Rows are points. To make a cloud, some directions were put in groups of two or more. Within a group, all points are equally far from the middle, so they leave a hole (a ring in 2 directions, a hollow ball in 3). The other directions are filled evenly. Then the cloud was stretched, turned, moved and blurred a little. How many holes are there, and how many directions does each take, smallest first?
In the rows, 128 means zero.

Cloud:
[[ 67 104]
 [ 82 132]
 [186  69]
 [153  72]
 [ 80  94]
 [ 84  88]
 [184 114]
 [157 138]
 [ 98 177]
 [172 103]
 [126 125]
 [117 160]
 [ 96 122]]
Holes: 0

Cloud (22 x 3):
[[111 204 100]
 [130 164 163]
 [107 152 168]
 [129  67 116]
 [ 59 120  89]
 [150  73  96]
 [ 82 125 151]
 [113  78 116]
 [128  64 126]
 [116  75 126]
 [121  74 155]
 [ 99 185 149]
 [111 103 168]
 [104  95  88]
 [146  69 102]
 [ 81 162 156]
 [189 142 154]
 [ 99 194 139]
 [ 97 195 140]
 [101 100  83]
 [ 44 143 121]
 [172 139 179]]
Holes: 1 (2)

Cloud:
[[164 149  75 135]
 [124  76 113 136]
 [199 126 122 122]
 [177 179 143 117]
 [ 97 179 104 168]
 [ 85  98 121 113]
 [152 133  72  67]
 [115  87 108  77]
 [152 199 158 147]
 [184 101  91 123]
 [ 65 128 139 121]
 [182 167 140  92]
 [162 192 146 109]
 [105 133 174 192]
 [134  98 122  50]
 [173 158 129  66]
 [102 117 154 188]
 [147 107 104  45]
 [100 135 197 125]
 [ 68 151 169 113]
 [163  78 112 132]
 [174  84 134 130]
 [ 99 202 133 108]
 [128  87 143 161]
 [166 190 147 116]
 [107 181 193 177]]
Holes: 2 (2, 2)

Cloud:
[[119 112 212 154 112 156]
 [106  90 175 161  92 132]
 [160  94 105 164  97 142]
 [158 178 180  97 104 108]
 [139  80  99  75 177 106]
 [130 122  94  49  96 142]
 [ 72 143 135  92 139 156]
 [128 136  42  84 148  99]
 [125  89  72  60 113 155]
 [160 206 146 129 128 105]
 [132 114 107 138  60 108]
 [156 184 138  66 119  95]
 [141 119  96  37 129  73]
 [ 79 149 139  87 134 157]
 [168 146 128 164  94 170]
 [178  67 158 106 120 111]
 [131 121  64  77 128 173]
 [135 155 138  46 158 136]
 [139  92 100  35 141  95]
 [191 170 145 128 111 105]
 [115 125 147 198 167 180]
 [132 129 102 123 169 215]
 [ 97  93 170  89 174 181]
 [121  64  96 153 146 163]
 [ 99 122 145  71 156 187]
 [104 100 186 171 106 154]
 [130 108 157 167 185 132]
 [131 156  65 100 124  62]
 [166  84 153  63 139 181]
 [135 152 205 127  96 140]
 [128 160  80 106 181 184]
 [110  93 171 142  80 108]
 [118 117 123  79 147 207]
 [108 112 200 147 100 121]
 [171 127 168 102  58 131]
 [ 88  71 136 149 161 192]
 [136  71 172 131  79 108]
 [136 100 101  45 116 164]
 [122 111 124 101 153 220]
 [148  87 103 170 132 136]
 [ 66 122 118 105 161 178]
 [ 59 144 101 123 138 135]
 [120 109 120  91  61  88]
 [178 114 125 145 116  89]
 [136 145 151 191 149 194]
 [115 164 159 145 139  68]
 [123 113 173  93 197 167]
 [128 183 101  89 191 143]
 [137  90  74 101 181 119]
 [105 181 107 103 202 136]
 [109 169  92 116 199 173]
 [118 116 168  92 201 162]
 [101  53 139 149 139 175]
 [ 88 127 143  78 128  72]
 [ 87  90 102  64 111 106]
 [134 158  64 115 113  66]]
Holes: 3 (2, 2, 2)

Cloud:
[[ 90  75 136 162 142 164  92  76]
 [160 159  68 176 132 158 125 146]
 [ 94 150 131 122 125 156  48  91]
 [141 158 209 122 136 132 160 161]
 [135 160 103 151 175 170  97 150]
 [161 175 197 106 161 127 113 133]
 [106 100 184 112  91 140 115 187]
 [168 129  95 200 155 191 119  87]
 [124 148 200 192 110 118 147  93]
 [ 81 127  88 152  90 173 164 145]
 [122 129 103 116 112 138 167  85]
 [160 123  69 146  91  94  99 101]
 [ 58 196 157 226 121 144 108 128]
 [112  97 180 238 180 145 122 141]
 [135  60  99 157 104 153 107 159]
 [110 142 123  84 174 183 127  64]
 [160 173 187 155  93  90 148 100]
 [121 143 187 193 138 126 156 136]
 [ 80 193 112 132 123 135  80 104]
 [ 77 122 108 146 100 150 135 163]
 [115 140 154 154 202 175 160 132]
 [145  61 176 175 184 240  94 131]
 [136 157  52 160 193 141 127  99]
 [138 105 182 132 172 159 166 156]
 [112 100 159 137 142  45 128 160]
 [129 114 123  90 117 122 101  95]
 [152  82 124 197 233 166 117  54]
 [ 92 128 117 164  82 143  73  64]
 [128 158 126 112  78 157 131  66]
 [ 98 169 111 119 144 106 135 179]
 [ 93 181  90  97  70 134 135 115]
 [125 211 164 153 103 161 130  82]
 [167 130 150 153  95 164 145 109]
 [129 104 191 160 177 171 145 141]
 [172 144  63 171 170 161 146 109]
 [197 117  88 160 169 139 152 104]
 [135 192 139 146 124 139  96 139]
 [ 41 127 124 185 107 135 127 152]
 [191 143 161 100 124 144 138 102]
 [196  86 103 155 211 140 141 141]
 [ 63 106 165 100 205  97 172  75]
 [104 155 163 128 159 209 139 122]
 [ 91  64 164 160 142 162 144 148]
 [191 148 135 115 162 120 148 151]
 [115  90 186 101 125 111 105 106]
 [107 194 183 168 138 157 112 148]
 [185 110 136 181 130 138 158 140]
 [104  96  99 199 121 121 104 139]
 [ 94 147  74 103 124 148 125 119]
 [177 164  85 145 160 151 145  76]
 [126 116 151 131 215 136 170  79]
 [ 62 116  51 181 154 181 112 116]
 [125 115 154 180 173 119 114 170]
 [ 66 140 126  79 174 139 129 111]
 [165  93 141 156 213 127 169 166]
 [ 63 179 127 111 103 141 183 115]
 [148 126  98 208 177 209 111  65]
 [ 72 116 196 167  92 147 128 107]
 [109 143 159 100 136 182  93  54]
 [ 65  71  96 195 156 138 127 139]
 [154  67 143 135 195 143 163  93]
 [ 55  79 149 187 133 165  98 129]
 [177 137 110  85 238 129 169  93]
 [123 158 168 130 138  80 104 154]
 [172 136 150 138 146 211 121 146]
 [ 94 159 155 118  41  76 129 134]
 [ 46 126 165 192  76 106 104  60]
 [157 187 158 126 129  60 165 113]
 [ 87 109 178 215  85 189 127 102]
 [113  51  94 163 143 182 122 138]
 [ 84 114 120 180  83 144  99 138]
 [ 55 187 133 100  76  79 171 147]
 [120 122 174  97  89  95 160 124]
 [152 134  85 145 160 197 167 100]
 [ 89 193  63 131 183 137  99  74]
 [109 162  64  91 110 149 115  97]
 [149 136  92 167 193 193 158 130]
 [127 144 101 104  73 102 118 122]
 [125 113 139 147 206 167 144  55]
 [156 176 131 126 191 175 100  58]
 [ 72 123 107 153 122 160  96  88]
 [150 135 173 178 152 120 130 101]
 [ 63 128 150 128 168 143 167  86]
 [131  92  73 103 141 133 135 113]
 [ 98 124 103 144 176 179  55 122]
 [ 98  97  98 141 182 146  93 139]
 [155 113  99 129 203 188 154  80]]
Holes: 1 (2)

Cloud (105 x 9):
[[130 100 203 130 131  88 114 158 163]
 [ 88 107 160  81 104 130 140 137 184]
 [145 177 162  93 123  78  80 144 166]
 [136  65 184  74 112 126 139 134 174]
 [120  86 205 105 129 125 140 189 103]
 [ 85 193 138  74 126 121 112 158 143]
 [ 78 120  97 119 150 127  83 165 139]
 [128  63 173  74 117  94 114 142 141]
 [204 164 157 107 101  67 114 171 145]
 [146 137 176 107  40 144  99 153 146]
 [ 96 230 168 165  64 113 132 110  89]
 [ 57 148 160 121  94 121  83 138 170]
 [108  74 153  93  67 167 147 179 171]
 [179 139 139  63  58 166 129 111 123]
 [119 226 180 120  67  97 115 143  94]
 [130 122 152 185 170 113  93 130  62]
 [150 111 167 142 129 160 231 148 122]
 [135  86 219 136 141 164 161 132  50]
 [134 129 155 162  94 133  73 138 105]
 [119 119 163 119 139 127 195 122 174]
 [122 216 143 107  93 148 113 199 125]
 [ 65 146 144 114  93 146 184  89 124]
 [130 170 166 140  59 131 130 160 163]
 [138  70 152 114 136 136 190 196 129]
 [129 116 136 109  58 179 101 118 202]
 [ 61 161 165 144 122 149 170 126  83]
 [123  57 193  78  99 108 158 109 111]
 [102 138 147 118 126 153 181 121 192]
 [ 85 182 235 134  98 181 125 127 134]
 [171 181 168 125 117 166 176 197 146]
 [180 182 142 125 158  72 112 149  97]
 [176  99 119 132 115 153 111 107 147]
 [ 94  94 114 110 134 165 128 151 115]
 [130 117 178  84  97 156 128 225 112]
 [ 69 126 171  97 109 132 130 103 154]
 [131 137 118 144 155 160  82 180  95]
 [111 125  75 154  95 153 116  95 175]
 [136 198 176 148 135  99 135 166  83]
 [ 97 149 169 149 122 165  87 164 163]
 [ 89 127  91 152 103 106 142  92 171]
 [153 158 151 129 116 196 100 217 135]
 [ 77 104 176 117 105 143 101 117 152]
 [115 197 117 136 103 111 146  71 156]
 [193 147 165 141 105 164 190 167 125]
 [161  89 155  87 148 125  88 150 136]
 [175 107 155 110  88  89 142 191 199]
 [ 84  87 124 182 139 138 109 113 149]
 [126 118 203 104 122 120 140 139 214]
 [169 153 184  79  74  53  97 108 152]
 [142 176 152 132 103 166  91 195 206]
 [154 131 126  97  77  73  90 118 155]
 [115  90 129 188 125 138 119 171  43]
 [123 113 206 112 110  96 113 185  87]
 [127  98 219  70 123 107 148 194 117]
 [139 159 117 202 141 127  95 126 127]
 [164 110 106 160  96 125 136  48  59]
 [ 85 147 204 121  90 129 173 200 152]
 [157 136 131 106 145  99 153 111  65]
 [ 51 124 133 143 122 172 138 121  87]
 [102 138  88 120  78 140 126  60 137]
 [174 139 158 144 168 122 164 134 103]
 [157 143 174 150 136 179 146 178  86]
 [134  90 103  96 113  78 101 122 163]
 [ 87 206 143 176 108 139  98 171 123]
 [102 119 125 126 121 141 193 127 128]
 [112 190 161 187  94 101 116 135 109]
 [127 155 107 124  62 119 106 157 181]
 [ 77 143 136 106 121 137 119  98 149]
 [161 128 213 157 117 163 170 170  58]
 [ 98  68 117 155  96 192 178 150 139]
 [117 186 105 164  94 116 140 111 199]
 [100 106 177  98 119 136 103 192 175]
 [ 89 145 119 130  88 157 203 143 167]
 [115 192 194 104 111 153 146 151 107]
 [209 127 137 107  71 171 114 181 137]
 [111 169 195 148 134  98 111 183 165]
 [104 150 161 141 137 184 103 199 192]
 [155 127 165 100  70  62 112 103 142]
 [107 130 141 129  97 199 123  82 169]
 [ 76 103 138 160 155 135 130 171 169]
 [123 179 125 176  96 177  88 146 159]
 [103 121 157  75  85 116 168 184 249]
 [139 106 155 148  88 130  88 149 149]
 [ 87 131 180  89  70 152  86 183 211]
 [ 92 113 200 115 130  64 110 130  95]
 [162 175 118 129 153 122 143 161 110]
 [131 106 111 132 102  93 165 148  84]
 [144  93 154 119  64 108 129 144 113]
 [105 105  95 135 102 118 163 145 177]
 [112 114 166 123 125 108  72 129 129]
 [ 74 147 190 144 146 126 154 188 159]
 [121  73 122 143 103 115 104  96 136]
 [110 101 173 120 136 114 151 201 110]
 [ 84 125 110 139 150 160  86 188 121]
 [165 170 123 183 126 108 189 137  93]
 [ 98 188 200 149 117 153 144 146  87]
 [121 164 132  93 133 107 123 105 130]
 [131 118 186  87 108 157 139 216 105]
 [144 171 216 109  99 154 111 154  97]
 [139  74 140 110 157 133 102 125  99]
 [ 99  96 121 116  80 172 170  97 130]
 [145 120 149  56  60 122 160 141 203]
 [ 90 121 199 157  70 149 105 129 130]
 [ 69 142 221 113  94 163 171 168 131]
 [ 84 182 116 124  71 121  94 180  94]]
Holes: 1 (4)
